Each row of a before or after table is a point. The points were changed in one or more steps. Then noise was added and the rows were shuffled. The steps act on columns, c1 being the first. What was done? A step turns or swaps two columns, mirrors them in a line or flattens them onto one, adds a multiple of one to another, or multiplies or shifts one. Angles are multiples of 10 degrees, from the lower column toward the higher: turns from -170 to 170, lines from 10 to 170 but not 90. Use the fewest steps. Two steps may share a column if one is a turn and the other turns, adds or multiplies; they go together, in the order done. Otherwise the lowest column goes first.

Before, 9 rows:
[[ 12 -14 -16]
 [-45  60  -6]
 [  4  -1 -16]
 [  3  -1  -7]
 [ -9  -4 -28]
 [-16   3 -41]
 [-32  -5 -10]
 [ 18  -5 -51]
 [ 11 -37 -12]]
After (9 x 3):
[[-14  -7   6]
 [ -4  -6  -1]
 [  2  -9  37]
 [  5 -49   9]
 [  0 -18   2]
 [ -5 -41  -4]
 [ -3 -32   4]
 [-17  -5 -59]
 [  5 -16  12]]
Steps: multiply c1 by 0.4; turn c2 and c3 by -90 degrees

Before:
[[ 39  -1  48  42]
 [ -5 -49 -11 -39]
 [-20 -13 -33 -15]
 [-23   8  -3  39]
 [-21  18  19  48]
 [-29  -3 -43 -10]
 [  9  -4   8  29]
 [-35 -54 -19 -40]
 [  1  15  38 -21]
 [  9 -60 -41  18]
 [-16  27  10 -12]]
After (11 x 4):
[[ 19  -1 -19  36]
 [ 30  -1  46   4]
 [ 23  -1  34  23]
 [-24   0  -7  34]
 [-17   1  12  -4]
 [ 31   1   9  -4]
 [-53   1  -1  22]
 [-18   1   7 -38]
 [-24   1  -4  48]
 [ 55   0  13 -47]
 [-38   1 -18   1]]
Steps: turn c1 and c4 by -60 degrees; turn c3 and c4 by -60 degrees; multiply c2 by 0

Before (10 x 6):
[[  3 -19   0   4   9   5]
 [ 16 -33  18   1  -4   0]
 [ 17 -29  14   7 -21  10]
 [ 13  19  -5  31 -15  -7]
 [ -9  23  40  -6  45  -4]
 [-23 -14  17  11   4  11]
 [-24  15  -7 -27   7 -11]
 [ 56  12  -1 -29 -26   6]
 [  6 -14  18  19 -21  10]
 [ -6  16 -10 -16 -11 -45]]
After (10 x 6):
[[-23 -14   1  18   0  -2]
 [ -4  15  19 -24 -11 -21]
 [ 17 -33   7  17   0  -9]
 [-16  23  18 -18  44 -21]
 [ 60  12  -3 -35 -15   4]
 [  1 -19  -3  13   9   2]
 [-24  15   3 -34   4  -3]
 [ 15  19   2  22 -12  -1]
 [  9 -13   3  25 -19  -3]
 [ 21 -29   0  22 -19  -1]]
Steps: turn c1 and c5 by 10 degrees; add -0.5 times c2 to c4; flatten c3 and c6 onto the line at 130 degrees

Before:
[[-11 -20  -1  16   9  12 -13 -20]
 [  4  -2 -14  17   8 -13 -13  -8]
 [ 26 -13   6  10  -5  -4  -2 -11]
 [  7  22  10 -12 -23   7   8   8]
 [ 14  40  -2 -18  -4  -1  13   7]
 [ 20  21  -1 -21 -23  -8 -12  -7]
 [ -5  -2  -3 -46  -3  -9  21 -15]
 [ -6 -14  -1  21   5 -15  -7 -21]
 [  1 -14   6  12   4 -14  -4   3]
 [ 19  -1  -7  12  28  -3  -3 -15]
 [ 14  25  -3  -6 -23   7  -1   3]
 [  2  -9 -11 -60 -20   0  -4  16]
 [  7  -5  -7   5  -3  -6   6  -9]
 [ 11  25  16 -19  -4  -3 -12   1]]
After (14 x 8):
[[ 19   2 -38 -45  -3  -8  -3  27]
 [-16  14  21  18  13  27  -4   6]
 [ 22  13 -59 -60 -18  -9   2 -16]
 [ 15  13 -10  11  -2   8   2   9]
 [ 20 -16 -13 -14 -29  -9 -10  -1]
 [  8 -15 -19  -6 -30   1  -5  -4]
 [ -3 -10 -10  14  27  10   3   9]
 [  0  13  13  11  10  -4  16   1]
 [-17  13  22  22  10  12  22  15]
 [ 16 -36 -30 -19 -19 -12  -5   2]
 [-21  -2   4  18   7   9  20   3]
 [ -5   7  -4   4  -2  -2   2  13]
 [ 26 -20 -19 -21 -11   2   8  -7]
 [ 22 -12 -38 -20 -30  12  14   2]]
Steps: add -1 times c4 to c1; turn c1 and c3 by -60 degrees; mirror c2 and c5 in the line at 100 degrees; turn c6 and c7 by -120 degrees; turn c6 and c8 by 140 degrees
